Every row gives one point. The window is the flat piece filled in between its corners: a triangle in 3 columns, a solid with four corners in 4, and so on. A path goes straight from each point to the next, and from the last back to the first. List the points from which the path goes on through the window.

Window, 3 rows:
-24 -51 -6
1 26 -5
61 56 14
Path:
(1): 22 21 -41
(2): 6 33 33
(3): 53 54 33
(4): 74 28 -39
(5): 88 80 -14
(6): 47 82 42
(7): -33 -27 29
(8): 4 -26 -20
(9): 38 36 -50
(10): -5 21 40
(11): 8 43 41
(12): 34 18 -46
Through the window after points: 1, 7, 9, 11

Window, 4 rows:
79 54 41 4
55 -21 35 -1
-73 -16 -67 -14
-78 24 7 -9
Path:
(1): -24 5 17 36
(2): -2 -11 19 75
(3): 32 -17 -9 -85
(4): 13 -29 -31 -35
(5): 4 -19 -32 20
(6): -51 36 -25 38
(7): -59 15 -17 -87
(8): -11 10 15 -79
Through the window after points: 2, 8

Window (4 x 4):
-36 -32 17 -49
-53 41 -22 13
121 8 28 -16
2 31 -35 -29
Path:
(1): 51 29 56 -27
(2): -1 13 37 -20
(3): 15 -18 -11 -13
(4): -20 -7 -52 1
(5): -107 29 43 -57
(6): -32 5 23 -46
(7): -33 -28 -5 -24
(8): 78 -24 1 -3
Through the window after points: 6

Window:
-8 4 -68 -9 -91 -46
36 -62 30 17 6 38
38 69 -14 -74 -14 -14
-10 -35 67 69 6 42
28 15 55 -68 -41 7
-58 -89 29 44 18 37
Path:
(1): -12 -21 0 9 -38 -76
(2): -14 -59 66 50 18 -50
(3): -10 -41 31 36 -4 80
(4): -17 0 -39 -13 -58 48
(5): 12 -15 4 4 -23 -85
(6): 21 8 42 -35 11 -51
(7): 21 9 19 -32 -16 51
(8): -11 -12 -39 -3 -61 3
Through the window after points: 2, 4, 8

Window, 8 rows:
-58 20 -3 -7 -12 -31 -28 -31
-12 61 79 -53 -16 -30 -45 42
38 15 -91 -77 -33 18 33 34
35 -21 8 50 5 -6 -4 62
7 16 17 -82 -34 -53 -21 -29
80 66 64 57 61 15 -15 69
14 21 -28 -37 -16 -24 -60 14
-55 -69 42 12 82 -41 -41 17
Path:
(1): 5 56 11 -29 10 -81 -9 40
(2): 25 10 1 6 40 -71 1 39
(3): 5 14 44 -2 -1 24 -40 13
(4): -32 6 21 -9 0 11 -52 -31
(5): -25 11 -3 -27 -1 -65 -10 11
(6): -2 37 -10 -4 6 -81 -5 22
(7): -31 -4 42 -48 10 48 -57 -34
(8): 32 -13 -27 -12 -11 28 -4 21
(9): -8 23 1 -16 24 -89 8 83
(10): 2 50 29 -32 -19 -121 -9 57
(11): 2 18 30 -9 6 23 -58 9
(12): -1 -24 15 -36 6 54 -72 -23
Through the window after points: 2, 4, 8
